Each point is reached from the start by the listed moves, each made 0, 1 or 2 times, or once backwards (-1), plus a little noise. Is the number of moves made odd or even? Then give how often each move was made.
In the rows, zero is written as 128.

Moves:
(1): 138; 145; 129; 119; 121
(2): 152; 138; 116; 143; 105
(3): 129; 114; 158; 134; 138
Start: 118; 151; 132; 126; 140
Points:
155; 151; 107; 165; 103 => odd (-1, 2, 0)
167; 170; 108; 155; 96 => even (0, 2, 0)
166; 156; 137; 163; 105 => odd (0, 2, 1)
116; 163; 102; 120; 130 => odd (0, 0, -1)
186; 219; 78; 132; 71 => odd (2, 2, -1)

Moves:
(1): 139; 131; 130; 123; 147; 127; 141; 121; 122; 138; 131; 126; 133; 140
(2): 129; 134; 133; 141; 126; 117; 133; 132; 129; 125; 141; 134; 130; 128
(3): 132; 118; 145; 121; 121; 122; 125; 89; 129; 118; 115; 120; 120; 119
(4): 130; 131; 119; 142; 128; 130; 127; 133; 129; 125; 131; 120; 118; 130
(5): 126; 135; 123; 118; 131; 126; 120; 121; 126; 121; 128; 126; 130; 117
(6): 143; 140; 126; 114; 132; 133; 132; 127; 127; 142; 132; 138; 116; 124
(7): 129; 134; 133; 130; 122; 135; 135; 111; 133; 127; 118; 128; 132; 134
(8): 114; 132; 129; 130; 133; 120; 145; 125; 137; 128; 115; 131; 124; 130
(9): 119; 124; 142; 142; 136; 128; 106; 123; 124; 131; 124; 139; 119; 142
(10): 121; 126; 124; 132; 124; 118; 123; 121; 135; 139; 126; 113; 134; 115
(11): 125; 121; 112; 135; 126; 129; 124; 129; 121; 132; 141; 136; 124; 123
Start: 127; 112; 123; 134; 139; 149; 135; 134; 133; 139; 110; 121; 122; 121
Points:
134; 164; 117; 141; 138; 123; 182; 125; 163; 161; 119; 89; 166; 108 => odd (1, 2, -1, 0, 1, 0, 2, 0, -1, 2, -1)
105; 86; 108; 139; 131; 129; 175; 67; 154; 160; 71; 67; 140; 100 => odd (1, -1, 1, 0, -1, -1, 1, 1, -1, 2, 1)
126; 117; 152; 155; 160; 129; 82; 104; 119; 136; 118; 136; 77; 119 => even (0, 1, 1, 1, 1, 1, -1, 0, 2, 0, 0)
80; 121; 70; 139; 152; 159; 150; 141; 129; 122; 102; 148; 128; 124 => odd (0, -1, -1, 0, 2, -1, 1, 2, 0, -1, 2)
112; 135; 192; 113; 153; 128; 125; 7; 159; 150; 33; 126; 72; 117 => even (0, 0, 2, 0, 1, 2, 1, 2, 2, 1, -1)
134; 139; 173; 88; 147; 92; 205; 39; 164; 134; 76; 101; 125; 81 => odd (1, 2, 2, -1, 1, 1, 0, 2, -1, 1, -1)
129; 122; 174; 93; 134; 158; 104; 91; 133; 116; 82; 148; 97; 120 => even (-1, 0, 1, -1, 1, 1, 0, 0, 1, -1, -1)

Moves:
(1): 129; 128; 121; 135; 132; 125; 130; 140; 123; 128; 135; 115; 126; 128; 128; 140; 124; 127; 129; 129; 128; 140; 118; 127; 135; 135; 131
(2): 125; 128; 124; 134; 138; 131; 120; 129; 127; 132; 131; 126; 121; 131; 131; 123; 131; 134; 129; 140; 122; 124; 136; 124; 131; 125; 121
(3): 139; 127; 129; 121; 134; 130; 122; 127; 126; 124; 129; 126; 121; 126; 122; 135; 127; 110; 126; 126; 124; 114; 129; 135; 132; 135; 134
(4): 131; 130; 121; 133; 123; 131; 122; 128; 134; 131; 130; 131; 134; 128; 150; 119; 116; 126; 130; 114; 125; 141; 104; 141; 110; 118; 114
(5): 129; 118; 134; 125; 142; 136; 127; 111; 119; 126; 134; 139; 130; 140; 133; 130; 129; 113; 120; 105; 117; 136; 124; 125; 118; 115; 120
(6): 126; 142; 134; 124; 128; 143; 127; 138; 138; 118; 143; 136; 116; 123; 117; 127; 130; 123; 131; 129; 141; 135; 143; 118; 116; 139; 144
(7): 119; 136; 135; 140; 112; 129; 131; 113; 128; 121; 145; 124; 128; 125; 123; 126; 115; 124; 128; 127; 137; 130; 130; 138; 136; 122; 134
(8): 138; 135; 137; 122; 124; 127; 129; 117; 131; 123; 129; 112; 127; 137; 129; 120; 142; 136; 134; 130; 117; 123; 139; 122; 123; 122; 127
(9): 134; 133; 132; 121; 140; 127; 131; 118; 139; 116; 120; 113; 118; 124; 120; 132; 133; 126; 133; 132; 129; 129; 124; 122; 116; 119; 126
(10): 110; 142; 133; 110; 134; 141; 125; 125; 118; 126; 115; 136; 116; 123; 129; 124; 129; 127; 125; 145; 115; 128; 133; 134; 111; 133; 121
(11): 133; 126; 113; 108; 140; 125; 133; 129; 127; 126; 144; 136; 142; 131; 121; 123; 133; 136; 131; 133; 116; 112; 131; 123; 138; 113; 115
(12): 104; 129; 137; 133; 137; 125; 136; 122; 142; 142; 141; 138; 125; 129; 122; 130; 139; 123; 144; 138; 120; 123; 133; 130; 123; 131; 133
(13): 135; 127; 142; 132; 134; 133; 137; 124; 124; 131; 137; 135; 131; 126; 127; 135; 120; 131; 124; 116; 128; 120; 124; 135; 128; 132; 129
(14): 143; 132; 131; 140; 127; 116; 137; 116; 130; 132; 128; 128; 126; 126; 122; 135; 118; 140; 135; 123; 128; 129; 135; 120; 136; 136; 134
(15): 137; 121; 117; 132; 128; 125; 130; 145; 118; 128; 130; 128; 123; 142; 130; 128; 133; 127; 130; 132; 136; 129; 129; 140; 125; 116; 130
(16): 130; 133; 130; 116; 119; 123; 115; 128; 123; 121; 123; 121; 122; 127; 132; 137; 137; 126; 134; 125; 131; 134; 124; 131; 123; 123; 122
(17): 126; 124; 126; 119; 128; 131; 126; 131; 132; 121; 136; 129; 125; 123; 121; 132; 135; 128; 116; 120; 125; 137; 138; 130; 120; 120; 116
(18): 112; 121; 131; 123; 124; 128; 148; 142; 125; 142; 135; 132; 130; 124; 131; 119; 119; 136; 133; 129; 122; 125; 127; 129; 143; 139; 116
(19): 129; 141; 116; 112; 127; 125; 118; 135; 132; 123; 126; 113; 134; 124; 131; 130; 132; 123; 120; 121; 141; 139; 132; 127; 137; 121; 132
(20): 132; 132; 123; 124; 121; 131; 136; 120; 136; 124; 137; 132; 123; 137; 123; 128; 131; 136; 119; 106; 131; 124; 121; 133; 131; 133; 133
(21): 127; 120; 127; 116; 139; 134; 125; 129; 116; 120; 124; 130; 135; 127; 130; 124; 135; 127; 134; 137; 134; 130; 140; 133; 133; 128; 120
(22): 143; 130; 126; 129; 137; 111; 121; 126; 117; 123; 135; 138; 122; 126; 129; 121; 137; 125; 131; 128; 126; 123; 120; 122; 126; 133; 144
(23): 125; 129; 121; 126; 128; 122; 130; 130; 125; 124; 126; 134; 134; 125; 131; 125; 134; 132; 135; 125; 119; 122; 131; 127; 135; 124; 119
(24): 130; 129; 133; 131; 129; 128; 131; 118; 125; 133; 128; 129; 132; 124; 123; 126; 134; 134; 134; 126; 123; 131; 130; 126; 127; 119; 122
Start: 136; 126; 118; 131; 126; 125; 139; 128; 124; 129; 136; 122; 110; 136; 140; 126; 128; 131; 117; 127; 127; 124; 144; 130; 131; 128; 130
Points:
206; 102; 139; 148; 111; 102; 109; 62; 77; 133; 153; 129; 111; 180; 185; 76; 162; 160; 145; 66; 63; 137; 147; 98; 115; 68; 64 => even (-1, 2, 0, 1, 2, 0, 0, 2, -1, -1, 0, -1, -1, 1, 0, 2, 0, 1, -1, 0, 0, 1, 0, 2)
157; 181; 132; 132; 226; 175; 111; 112; 152; 132; 136; 87; 69; 104; 147; 130; 106; 102; 145; 141; 102; 188; 125; 80; 55; 133; 125 => odd (2, 2, 1, 2, 1, 2, -1, 0, 2, 1, 0, 0, 0, 1, -1, -1, -1, 0, 1, -1, 0, 0, -1, 2)
221; 165; 195; 112; 106; 117; 174; 107; 142; 77; 102; 51; 84; 92; 80; 147; 138; 151; 192; 135; 160; 84; 239; 88; 161; 171; 162 => odd (-1, -1, 2, -1, -1, 2, 0, 2, 2, -1, -1, -1, 1, 2, 0, 1, -1, 1, 0, -1, 1, -1, 2, 1)
166; 208; 102; 53; 158; 135; 98; 41; 102; 58; 207; 143; 96; 113; 120; 134; 139; 79; 66; 35; 99; 121; 115; 166; 115; 100; 145 => even (1, 0, 2, 1, 1, 0, 2, 0, 0, 2, 1, 0, 1, 0, -1, 0, 1, -1, 2, 2, 0, 2, 1, 1)
21; 138; 153; 92; 123; 194; 120; 106; 152; 133; 143; 90; 72; 136; 194; 87; 119; 100; 124; 144; 92; 187; 141; 164; 61; 108; 34 => even (0, 2, 0, 2, 1, 0, 1, 1, 1, 1, -1, 1, -1, -1, -1, 1, 1, 2, 0, 0, 1, -1, -1, -1)
144; 88; 100; 30; 207; 138; 133; 111; 7; 110; 166; 188; 116; 210; 152; 116; 196; 73; 139; 139; 43; 60; 127; 195; 115; 90; 94 => even (1, -1, 2, 0, 2, -1, 0, 1, -1, 2, 2, 1, 0, -1, 2, 1, -1, 0, -1, 1, 2, 1, 0, 0)
174; 165; 146; 170; 115; 76; 78; 135; 146; 138; 185; 115; 70; 87; 144; 149; 134; 141; 136; 113; 160; 174; 170; 106; 116; 164; 169 => even (0, 2, 0, 1, -1, 1, 0, 0, -1, -1, -1, 1, 1, 2, -1, 2, 2, 0, 1, -1, 0, 2, -1, 0)
102; 206; 214; 154; 96; 147; 127; 25; 165; 125; 192; 141; 37; 128; 76; 157; 137; 96; 125; 122; 119; 73; 216; 139; 115; 183; 215 => odd (-1, 1, 2, -1, 0, 1, 2, 1, -1, 1, -1, 2, 1, 1, -1, 1, 0, -1, 0, 1, -1, 0, 0, 0)
111; 144; 142; 88; 126; 182; 185; 182; 125; 157; 148; 98; 56; 133; 162; 140; 111; 153; 112; 116; 69; 137; 70; 200; 53; 141; 51 => odd (2, 0, 1, 2, -1, 0, -1, 1, 1, 2, 0, 0, 2, -1, 1, 1, 1, 2, -1, 1, -1, -1, -1, 1)
